Each row is a point. The points of each table are mixes of a few directions, plus a little noise. Count the directions of each table, and those that both share. Where both have some left over, give the other angles between the two spaces (their principal angles), to ten degrees, smallest first.
(in the rows, 100 means zero)

First (7 x 2):
126	125
91	91
115	115
105	105
107	107
5	8
152	150
Second:
107	169
90	6
104	142
104	135
101	115
93	35
Directions: first 1, second 1, shared 0; angles 40

First (7 x 6):
54	118	88	183	155	85
157	63	72	92	84	147
73	106	126	94	106	80
126	122	43	128	97	112
50	151	138	61	86	40
124	51	122	76	93	129
116	89	110	65	80	106
Second:
99	130	101	61	140	108
106	92	101	112	88	94
50	53	5	74	124	77
110	115	127	107	94	110
83	59	80	136	62	92
101	62	24	80	124	51
82	154	168	92	104	162
133	129	137	96	106	102
137	107	156	144	58	103
Directions: first 3, second 3, shared 0; angles 70, 70, 80

First:
137	86	142	127	154	132	84	115	36
156	102	124	120	134	116	56	155	82
123	119	99	95	113	95	69	129	116
116	83	106	120	88	109	99	121	93
65	118	78	71	90	81	114	65	128
91	51	110	134	65	118	138	91	68
68	105	83	83	80	86	121	70	119
130	72	139	134	133	133	98	112	37
59	148	46	45	66	52	96	81	190
56	114	73	71	76	78	124	60	133
Second:
5	20	63	109	65	170	101	97	181
146	143	123	95	115	56	117	83	41
125	120	108	98	110	84	95	106	84
68	75	90	102	86	118	111	88	116
89	81	84	103	101	132	60	141	155
130	122	109	98	113	85	89	112	87
124	132	122	95	103	56	144	55	30
113	107	101	100	107	99	84	118	107
Directions: first 3, second 2, shared 1; angles 60

First (10 x 12):
159	49	83	147	134	131	97	97	72	165	113	84
14	160	95	103	133	101	104	94	75	101	90	46
156	61	110	121	109	80	105	117	132	100	107	125
85	122	134	68	74	35	111	124	173	18	91	145
68	115	68	88	87	168	84	64	21	149	100	63
21	157	95	71	90	110	97	85	75	84	89	73
156	61	108	115	102	84	104	114	129	99	107	127
129	77	109	162	170	67	116	127	129	120	107	80
183	44	102	70	34	114	89	95	115	91	108	168
28	153	97	56	69	111	94	83	79	74	89	89
Second:
108	64	95	111	130	88	81	83	148	101	134	48
97	93	89	41	77	107	59	65	132	91	120	43
68	127	96	111	81	129	115	123	89	49	96	129
85	113	122	35	22	70	104	68	84	94	78	181
134	97	102	192	155	111	140	174	98	82	91	128
116	62	121	149	127	55	125	104	123	108	108	147
70	109	104	146	133	92	127	91	43	156	85	119
122	135	70	16	75	150	50	92	82	118	88	5
Directions: first 3, second 5, shared 2; angles 60

First (11 x 18):
101	99	101	95	100	94	103	98	94	101	98	102	100	102	102	99	97	103
100	100	100	98	100	98	101	100	98	100	99	101	100	101	101	99	99	101
98	104	96	119	101	121	88	106	123	99	110	94	100	92	93	104	111	89
98	103	97	116	101	117	90	104	120	99	108	95	100	93	94	103	109	91
98	103	97	114	101	116	91	104	118	99	107	95	100	94	94	103	109	92
99	101	99	106	100	107	96	102	108	99	103	98	100	97	97	101	103	96
98	103	97	112	101	113	92	104	115	99	106	96	100	95	95	102	107	93
101	98	102	91	99	90	106	97	89	101	95	103	100	103	103	98	95	105
109	84	116	24	97	15	148	78	5	105	61	125	98	132	130	84	54	144
98	103	98	112	101	113	92	104	115	99	106	96	100	95	96	103	107	93
98	103	97	113	101	115	91	104	117	99	107	95	100	94	95	102	108	92
Second, 10 rows:
64	112	104	109	109	132	134	120	89	50	130	84	73	91	89	100	91	126
108	95	100	99	99	94	85	96	92	115	100	97	112	104	97	84	111	100
131	108	90	86	103	78	113	85	127	102	89	111	98	82	110	141	96	76
95	89	106	106	94	101	76	101	88	121	91	101	114	115	98	73	104	103
139	111	95	82	107	68	112	81	140	101	76	119	96	71	105	155	85	66
73	96	95	110	91	120	112	111	93	91	105	100	91	122	115	96	97	113
98	97	94	101	96	105	96	101	87	106	114	92	105	110	104	84	115	108
94	102	110	103	104	100	99	103	107	94	88	106	95	93	92	105	85	97
92	96	106	105	100	106	89	104	88	104	104	95	105	104	92	79	103	108
105	94	100	100	98	97	84	97	90	116	103	95	112	107	98	81	112	102
Directions: first 1, second 4, shared 0; angles 80

First, 11 rows:
61	104	119	109	83	92	83	123	101	111	81	80	135	146	97	81	77	117	117	94	131	57	106	75
108	89	119	88	117	96	97	107	101	80	81	100	100	120	107	103	101	101	84	90	103	86	71	99
140	103	71	104	114	118	108	93	98	102	113	116	75	39	111	128	111	84	85	106	83	143	89	108
57	97	92	125	62	111	80	123	94	148	107	102	101	104	79	74	74	108	134	112	138	98	136	106
110	125	79	86	116	100	91	79	119	98	129	115	73	55	106	96	133	97	111	114	78	142	125	136
95	137	107	68	124	98	80	102	125	71	105	115	98	93	135	86	127	116	105	112	95	108	109	118
89	124	77	96	93	94	99	71	113	114	139	107	82	70	88	84	126	100	126	116	78	133	152	132
93	87	77	142	107	82	68	94	115	160	106	65	93	79	47	102	95	84	125	80	109	110	106	114
144	113	93	97	120	94	136	80	94	62	89	78	134	93	126	143	106	93	65	87	64	88	66	46
89	59	131	105	84	110	102	132	78	100	68	105	103	146	93	95	66	102	85	91	133	67	67	88
112	62	135	79	80	107	155	96	61	54	80	116	106	155	109	107	85	99	62	99	88	69	72	76
Second:
101	100	100	99	103	99	98	99	102	101	101	99	97	98	98	100	102	99	100	99	99	102	99	104
108	97	99	96	122	91	85	92	114	102	103	98	82	89	89	99	116	94	101	93	93	113	93	125
88	104	101	106	68	113	121	112	80	97	96	103	127	116	116	101	77	110	99	110	111	81	110	63
121	92	98	90	155	76	63	78	135	106	108	96	54	73	73	98	140	83	102	82	81	133	82	164
68	112	103	116	18	136	155	132	47	92	88	107	169	140	140	103	40	125	97	126	128	51	126	5
98	101	101	101	97	101	102	101	98	100	100	100	103	102	102	100	97	101	100	101	101	99	101	96
91	103	101	104	76	111	116	109	84	98	97	102	121	112	112	101	82	107	99	108	108	85	108	72
131	89	97	85	181	65	46	68	152	108	112	93	32	61	61	97	159	76	103	74	72	148	75	194
86	105	102	107	65	115	124	114	77	97	95	103	130	117	117	101	74	111	99	111	112	79	111	59
106	98	99	97	115	93	90	94	109	102	102	99	87	93	93	100	111	96	100	95	95	109	95	118
Directions: first 6, second 1, shared 1

First (10 x 32):
82	120	40	119	46	109	50	119	84	165	93	90	113	185	195	184	100	97	41	121	38	63	55	152	48	98	111	83	113	141	107	144
47	51	86	107	108	105	101	119	119	130	130	122	125	85	98	101	129	58	81	95	114	97	107	129	113	51	98	109	104	107	87	102
52	53	92	105	112	104	105	116	119	123	128	121	122	79	91	95	127	61	86	93	118	100	110	123	116	55	97	110	103	103	88	99
46	49	87	108	108	106	98	124	120	135	127	122	125	97	103	111	130	59	78	99	104	89	103	135	110	57	99	106	105	109	91	112
139	74	187	83	164	94	142	104	124	43	79	108	79	86	12	58	100	123	165	106	105	88	127	67	148	159	96	96	83	61	124	112
124	145	85	95	80	96	99	71	78	79	96	83	88	73	108	80	78	118	104	88	121	132	102	71	87	97	98	105	101	98	89	64
117	104	119	95	111	98	109	96	101	82	92	98	91	95	81	88	95	111	117	100	102	101	106	86	108	118	99	99	96	90	106	98
165	160	123	86	99	91	112	65	78	45	72	75	68	80	79	67	64	148	137	94	113	126	106	46	97	145	98	98	93	81	106	71
135	132	110	95	95	97	100	87	88	79	81	86	84	108	100	97	81	127	114	103	92	103	96	80	93	131	101	95	97	95	108	97
93	115	72	106	76	102	84	98	90	119	102	94	104	112	133	119	97	98	78	101	92	101	88	111	80	88	102	99	105	114	95	100
Second:
63	90	68	105	148	90	94	74	129	129	80	82	114	87	88	100	72	99	126	106	81	74	118	91	112	120	122	109	92	109	66	105
110	81	135	93	70	109	119	127	84	71	140	131	97	75	86	74	141	78	79	83	147	139	99	108	108	49	75	103	107	85	121	78
83	78	106	98	108	101	112	104	107	96	119	113	107	70	81	79	115	81	100	90	126	114	112	101	114	72	94	108	100	93	94	85
117	125	90	103	95	98	86	93	94	107	76	83	93	134	121	124	80	122	102	112	67	81	87	98	84	135	109	91	99	108	105	118
142	108	140	93	43	112	110	133	66	64	128	124	84	110	111	95	137	97	69	91	128	134	80	111	88	70	72	91	109	88	141	91
137	121	119	97	61	106	97	116	75	82	103	105	86	127	120	112	111	112	81	102	97	110	80	106	82	103	88	89	105	98	128	105
78	131	38	112	158	84	67	51	130	153	30	46	107	141	121	143	26	138	139	130	18	31	103	85	88	189	146	96	87	127	60	137
26	39	86	101	162	93	122	86	143	116	126	114	129	19	45	52	109	56	124	82	145	110	145	93	145	53	106	128	94	93	54	71
123	99	129	95	64	108	110	123	79	75	124	120	92	99	102	91	129	93	79	91	126	127	90	107	96	72	80	97	106	90	126	90
121	129	90	102	92	99	85	94	92	107	74	82	92	138	124	127	80	125	101	113	65	80	85	99	82	137	109	89	99	109	107	119
Directions: first 3, second 2, shared 1; angles 80

First, 8 rows:
109	99	96	113	87	90	98	84	106	79	80	96	92	101	92	89	93	83	87	105	100	91	95	82	94	80	106	96	87	91	66	101
79	69	112	87	111	68	114	136	65	121	126	117	64	121	138	107	114	165	89	109	91	82	111	120	74	112	87	136	62	90	118	102
82	98	128	92	120	100	112	120	85	127	129	113	114	157	128	102	116	118	139	85	78	103	112	120	118	121	95	106	90	104	120	113
77	90	88	88	97	101	105	117	96	101	120	100	82	70	92	118	91	136	71	107	98	71	111	96	112	103	86	108	114	104	127	112
90	105	114	98	107	107	104	105	99	110	112	103	116	131	107	100	106	98	124	89	87	101	106	105	122	109	97	95	102	104	106	111
76	93	90	83	104	108	104	124	94	112	128	101	90	69	96	121	92	140	80	102	100	81	112	105	116	115	84	108	122	109	145	109
176	130	78	126	85	113	72	40	130	73	26	79	124	60	71	72	96	5	109	105	142	170	60	93	50	81	134	73	110	98	46	53
115	117	92	114	87	112	92	72	122	78	77	88	117	90	75	90	89	57	100	97	103	103	92	79	114	82	110	78	113	100	73	101
Second (10 x 32):
91	83	106	107	92	72	107	104	89	87	97	105	75	121	112	92	102	116	84	108	89	72	105	88	91	83	98	113	66	85	72	109
82	67	112	115	84	45	114	107	79	75	94	110	51	141	123	84	103	132	69	115	78	45	111	76	82	66	96	126	34	70	46	118
101	103	99	99	101	104	99	99	101	102	101	99	104	97	99	101	100	98	102	99	102	104	99	102	102	103	100	98	105	102	104	98
109	117	94	93	108	128	93	96	110	113	103	95	125	79	88	108	98	84	116	93	111	128	95	112	109	117	102	87	133	115	128	91
91	84	106	107	92	74	107	104	90	88	97	105	76	120	111	93	102	115	85	107	89	73	105	88	91	83	98	112	68	85	74	108
90	82	107	108	92	71	107	104	89	87	97	105	74	122	112	92	102	118	83	108	88	71	105	87	90	82	98	114	65	84	72	110
85	72	110	112	87	55	111	106	83	80	95	108	60	134	119	87	103	126	74	112	82	55	109	80	85	72	97	121	45	75	55	115
116	130	89	86	115	150	88	94	119	123	106	91	145	62	79	114	97	71	129	86	120	150	90	122	116	131	103	76	160	127	150	84
117	133	88	85	116	154	87	93	121	124	106	90	149	59	77	116	97	68	131	85	121	154	89	123	118	133	104	75	165	129	153	82
116	129	90	87	114	147	88	93	118	121	105	91	142	64	80	113	97	72	127	87	119	148	91	121	116	129	104	78	157	126	147	85
Directions: first 4, second 1, shared 1
